Each row of a before or after table is a point. One or more steps were done to the points. Then noise was added and the rows were shuffled. The steps act on how far a point lies along the listed directions, d1 being the first. What was done? A step turns or swaps two directions, mirrors them in a line or flattens them onto one, adds a multiple of one to another, or multiplies one. Angles are multiples of 10 degrees, from the lower direction toward the higher: turns from -170 to 170, lines from 10 to 170 but not 90. Use the fewest steps. Two steps may share a direction if one is a turn and the other turns, adds or multiplies; they go together, in the order done. Otherwise the lowest direction goes first.
In the rows, 128 means zero.

Directions:
(1): [ 84 160]
(2): [160 172]
Before (11 x 2):
[[169  57]
 [139 100]
 [119 218]
 [126 137]
 [151 189]
 [122  80]
 [139 162]
 [158  88]
 [165 105]
 [119 190]
 [136 137]]
After, 11 rows:
[[151  86]
 [113  49]
 [ 87 178]
 [116 132]
 [110 218]
 [107 157]
 [119 189]
 [127  96]
 [126 137]
 [100  96]
 [111  79]]
Steps: swap d1 and d2

Directions:
(1): [161 160 113 187]
(2): [110 137  55 115]
(3): [ 77  95 128 175]
Before (11 x 4):
[[197 173 154 149]
 [167 168 113 140]
 [116 125 171 128]
 [109 121 112  83]
 [155 169  83 151]
 [136 115 129 219]
 [161 171 157 102]
 [121 121 111  56]
 [151 153 157 109]
 [141 147 115 117]
 [155 153  76 141]]
After (11 x 4):
[[181 177  83  94]
 [ 82 102  60  60]
 [123 164  78  69]
 [192 130 207 216]
 [ 91 109  95  92]
 [129 145  84  96]
 [157 172  71  92]
 [124 147 105  90]
 [118 123 187 141]
 [155 178  54 119]
 [147 154  50 111]]
Steps: add -1.5 times d3 to d2; turn d1 and d3 by -30 degrees

Directions:
(1): [111 111 160 104 190  89  64 118]
(2): [174  71 163 180 101 139  93 145]
(3): [141 158  80 137 149 140  90 207]
(4): [138 132 126 195 183  85 177 131]
Before (8 x 8):
[[138 111 158 148 166  93 111 127]
 [103 161  88 101 139 137 130 139]
 [135  98 185 161 130 102 169  74]
 [118 141 127 133 131 130 144 131]
 [129 144 102 138 156  89 192  97]
 [125 194  57 125 142 150 146 177]
 [145 114 146 166 131 110 142 121]
 [129 107 172 157 153  92 166  95]]
After, 8 rows:
[[146  98 132 137 114 149  75 150]
 [131 128 134 156 135 127 139 138]
 [129 144 142 193 151  90 245  84]
 [128 151 121 175 171  84 191 117]
 [185 104 121 249 177  68 207 130]
 [121 135 150 159 193  69 173  99]
 [168 123 107 179 157 133  73 199]
 [134 130 148 210 180  70 239  99]]
Steps: turn d1 and d3 by -40 degrees; multiply d2 by -1; multiply d4 by 2.5

Directions:
(1): [ 97 148  98  75 119 198 164 159 111 143  70]
(2): [178 156 126 130 185 173 172 106  82 123 183]
Before:
[[164 108 117 177 183  91 132  90 135 113 220]
 [ 57  70 139 141  49  24  44 109 179 124  52]
 [103 108 134 159 115  36  65 126 195 112 114]
 [116 178 102 100 146 208 178 151  83 122 108]
 [178 129 149 146 151 113 122  73 129 113 191]
 [161 135 147 154 132  82  93  75 153 129 196]
 [136 126 115 131 144 161 163 139 109 124 124]
 [167 130 136 155 163 116 136 119 124 140 156]
 [151 121 147 165 156  94  84 118 120 119 206]]
After (9 x 11):
[[141 123 118 141 147 152 157 135 111 123 134]
 [157 119 152 173 157  84  80 117 121 117 211]
 [169  99 125 192 187  73 121  82 138 109 236]
 [184 124 155 159 153  95 115  67 133 110 204]
 [161 131 149 158 132  77  91  73 157 127 199]
 [127 174 110 114 149 189 168 142  85 117 122]
 [ 35  87 116 100  45  77  70 132 167 136  10]
 [ 90 115 122 137 113  63  81 138 188 114  91]
 [175 125 145 163 164 105 127 112 130 138 167]]
Steps: add -0.5 times d2 to d1

Directions:
(1): [165 116 183  98 159 179  51  99 161  89 100 134 154  99]
(2): [ 64 138 151  71 122 135 159  91 139 167 103 206 170 140]
(3): [ 79 145 155 177 144  69  82 150 197 167 148 124 143  88]
(4): [ 74 157 191 129 193 152 117 165  76 115 150 120  90 169]
(5): [126 178 131  79 157 153 183 114 162 158 121  44 120  87]
Before:
[[101 162 141  98 136 134 209 164 101 144 142  62  80 143]
 [161 140  86 111 107 161 203 141 116 129 118  84  94 124]
 [133 150 123 143 167  90 177 176 117 152 175  87  97 138]
 [164 129 117 150 147 130 129 147 122 109 136 103  99 146]
 [ 96 114 104 180 116  51 129 149 205 185 160  94 140  91]
 [109  95 175 151 152 173  45 152  98  72 131 137 128 174]
 [138 121 110 153 124  71 102 140 155 157 121 136 154 119]
 [ 33 144 157 118 125 103 184 119 102 184 109 192 144 159]
 [ 64 192 200  68 176 160 153 147 104 138 122 141 120 148]
 [139  82 113 173 101  65 102 152 101 109 133 171 130 164]
 [117 126  96  89 148 141 174 119 153 144  98  90 125 131]
 [141  76 169 106 131 147  22 109 167 102  92 210 174 126]]
After:
[[  5 143 197  90 162 151 105 120 157 151 113 177 172 156]
 [ 92 154 186 143 156 134  83 182  77  93 145 165  96 172]
 [126  99 123 124 133 108 159 152  64 119 152 207 124 202]
 [140 145  88 128 126  79 165 138 141 172 118 102 143 121]
 [121 107  50 171  89  67 194 152 131 166 158  98 111 145]
 [115 123 137 119 139 131 121 125 124 125 112 197 136 163]
 [126  87 150 127 102 146 115 157  43  71 133 186  97 207]
 [108 143 127  56 138 116 200 101 138 161  99 116 146 123]
 [165  85  89 147 134 135  97 152 127  87 115 101 112 150]
 [139 151 126 137 148 142 190 139  81 120 130  52  82 139]
 [103 160 156 109 170 112 103 133 242 183 123  69 140  50]
 [191  82 115 128 100 173 119 136 104  78 111 157 114 138]]
Steps: turn d1 and d3 by 60 degrees; add -1 times d4 to d2; turn d2 and d5 by 140 degrees

Directions:
(1): [ 77  55 206  72 153 106 103 135 180 126 103 152 158 119 114 118 117 154
 179 172]
(2): [170 191 188  62 183 161  82 148 119 157 108 142 137 128 131 169 173 144
  73 107]
(3): [164  92  90 112 112 189 127 172  90 166  89  87 189 179  99 131  73 178
 130 150]
(4): [146 112 176 159  82  93  82 160 149 133 190  62 187 123  98 172 127  94
 133  74]
(5): [102 148 119 146 134  85  55 115 160 216 123  98 101 184 183  92  95 116
 101 154]
Before, 12 rows:
[[106 115 149 144  98  81 124 110 196 145 132 122 124 126 120 109 128 107
  132 142]
 [163  99  85 190 105 123 118 133 102 145 162  75 157 142 111 136  87  99
  133 100]
 [ 97 104 129 152  97  79  70 118 177 199 175  55 172 178 140 119  87  90
  114 140]
 [133 139  94 157 123 169 101 157  96 175 121  61 174 182 125 128  82 156
  101 126]
 [144 160 171  67 167 145  84 174 120 175 106 102 124 165 148 128 143 140
   68 148]
 [119  86 173  74 157 155  40 175 131 215  53 123 153 198 120 112  79 180
  110 192]
 [151 111 164 160  76 150 115 174 114 123 166  48 220 128  82 174  97 130
  140  83]
 [187 153 120 178  92 115 133 139 103 151 184  84 145 126 128 157 132  87
   95  80]
 [171 124 104  88 165 195 129 122 110 153  56 143 151 156 143 113 110 192
  102 152]
 [118 106 165 152  99  74  93 105 191  84 172 112 127  80 118 138 145  86
  158  92]
 [124 125 117 122 144 168 192 136 109  98 105 158 102  78 109 129 140 136
  145 140]
 [129 169 187 114 164  79   7 146 168 219 135  88 136 190 175 121 113 128
   96 140]]
After:
[[ 78  87 207  85 168 148 132 140 141  84 114 145 173  98  94 144 142 162
  157 140]
 [129 142 210  82 178  92  89 119 158 173 129 155 121 114 159 133 155 115
  109 143]
 [139 161 215  55 188 183  84 158 124 168  83 126 172 140 125 155 132 178
  104 138]
 [127  32 139 147  90 121 146 121 156  93 129 106 198 117 104 118  91 151
  179 126]
 [102 104  93 163 113 126 126 144 135 180 115  93 114 141 137  99  78 125
  136 159]
 [160 175 109 127 119 146 170 110 134 123 111 150 105 113 116 130 164 124
   92 122]
 [171 160 198 131 132 122 153 145 117  27 189 142 156  64  86 194 199 102
  140  57]
 [184 208  98 118 154 160  92 108 124 142 108 133  84 129 156 135 153 122
   75 103]
 [128 111 175  72 217 137 103 114 135 139  94 177 120 114 131 131 139 138
  129 151]
 [137  94 185 128  94 107 143 178 130  80 181  79 168 107  89 154 145  99
  133 103]
 [138 167 163  55 182 172 180 100 122  76 135 183 141  84 105 169 201 119
   97 117]
 [158  57 156 132  83 174 174 179  85  40 138 134 188  88  30 180 139 141
  165 102]]
Steps: turn d1 and d3 by -130 degrees; turn d3 and d5 by 140 degrees; swap d2 and d4

Directions:
(1): [133  99  96 113 113 183 173 120  81  81 150 198 161 153 197 141 167 149
 176  72 142 161 160 146  94 149 119 130 168 102 223 132]
(2): [132 125  71 136 142 100 115  85  61 100 125 111 136 119  51 166  79 150
 147  22  80 130  83  95 179  85 139 126  90 129 162 150]
(3): [147 114 163 157 110 117 140  63 194 130 106  82 104  83  97 195 170 161
 197 137 116 126 137 124 167 124 137 137 237 141 159  83]
(4): [183 147 125 134 173 141 220 146 180 120  84  99 164 165 114  92 113 132
 169  92 133 154 141  60  85 128 218 153 128  93  80 143]
Before (12 x 32):
[[118 140 107 115 134 140 120 191  81 135 144 146 144 168 143  75  94  88
   69 128 130 124 108 137  90 131 117 125  51 124  85 165]
 [144 126 128 128 129 134 143 129 133 117 110 119 141 142 117 130 116 141
  136  96 122 129 110 122 128 112 139 147 126 111 129 138]
 [134 147 126 136 139 123 139 115 134 123 132 110 140 126 121 115 110 135
  130 110 123 119 126 117 123 117 140 132 120 115 125 137]
 [133 134 123 123 140 135 124 147 129 129 128 131 135 137 119 123 121 124
  105 129 137 128 128 107 118 133 123 131 111 120 110 127]
 [115 140 124 130 119 129 117 119 117 113 139 134 131 131 121 152 145 137
  128 111 125 120 117 123 128 119 112 119 138 136 142 129]
 [109 124 135 121 117 121 111 130 131 135 126 129 126 132 119 128 126 129
  113 144 115 116 117 139 129 121 113 124 120 131 124 132]
 [103 132 100 121 135  96  98 162  66 134 155 160 132 134 120 108  80 109
   62 121 118 126 119 149 123 111 107 110  51 126 114 162]
 [110 108 190 124  97 144 109 166 176 169 147 161 105 126 204 112 187 101
   96 249 171 115 164 185  94 172  81 124 178 145 109 108]
 [129 141 137 127 158 121 142 143 152 130 132 124 140 130 142  90 127 115
  124 150 134 131 132 114 105 123 148 131 103 117  85 124]
 [140 123 134 138 126 137 136 141 131 127 113 128 119 143 130 128 132 134
  142 133 132 125 142 118 118 144 139 136 141 109 117 126]
 [137 138 140 121 135 144 148 152 149 144 118 128 140 143 136 107 131 119
  120 155 157 138 134 129 112 142 138 144 119 135 104 127]
 [128 106 115 122 120 152 154 109 106 105 132 138 144 144 144 125 149 140
  171 112 121 150 135 121 110 144 126 128 156 117 157 140]]
After (12 x 32):
[[134 134 144 116 134 144 143 156 146 147 122 130 137 143 138 109 131 116
  117 161 158 132 136 137 113 141 131 141 113 141 106 124]
 [127 143 117 132 136 124 132 122 125 124 137 121 139 129 127 104 109 129
  117 115 127 115 125 123 124 121 128 125 105 116 126 143]
 [133 126 121 120 125 138 128 139 118 117 115 132 142 144 123 123 114 133
  123 105 126 127 105 131 128 116 130 141 105 111 123 144]
 [ 97 128 132 119 102 136  79 173  86 148 165 152 112 136 162 105 126  92
   65 184 136 110 112 183 111 141  68 113  98 146 112 137]
 [116 140 132 125 154 122 125 148 142 131 139 136 138 128 147  87 127 112
  113 164 133 125 132 129 106 125 137 126  94 123  90 120]
 [ 86 122 132 126 104  91  68 137  88 145 163 157 106 107 133 142 113 119
   68 166 122 115 127 183 141 122  75 103 102 144 144 133]
 [124 110 112 119 125 152 152 114 100 106 135 142 146 153 145 113 144 138
  164 109 124 154 129 121 109 144 121 126 143 117 151 144]
 [137 123 133 139 128 135 136 143 123 128 118 131 122 146 129 121 127 131
  135 128 132 126 141 116 112 145 138 136 130 101 114 131]
 [124 134 126 124 133 132 112 142 126 132 132 133 131 130 122 125 126 119
  101 137 139 125 129 118 123 137 109 129 120 125 119 124]
 [113 125 139 123 112 121 113 126 145 135 121 123 123 128 114 135 130 133
  121 148 115 113 117 137 134 118 118 127 137 131 129 128]
 [122 143 122 130 123 130 125 113 120 118 134 126 136 133 117 154 146 139
  136 112 123 120 115 117 130 120 116 122 148 133 141 128]
 [144 107 205 142 108 142 155 139 230 160 123 124 109 120 178 135 200 120
  148 231 160 124 170 152  96 165 124 138 233 139 109  94]]
Steps: turn d2 and d3 by -20 degrees; turn d3 and d4 by 50 degrees
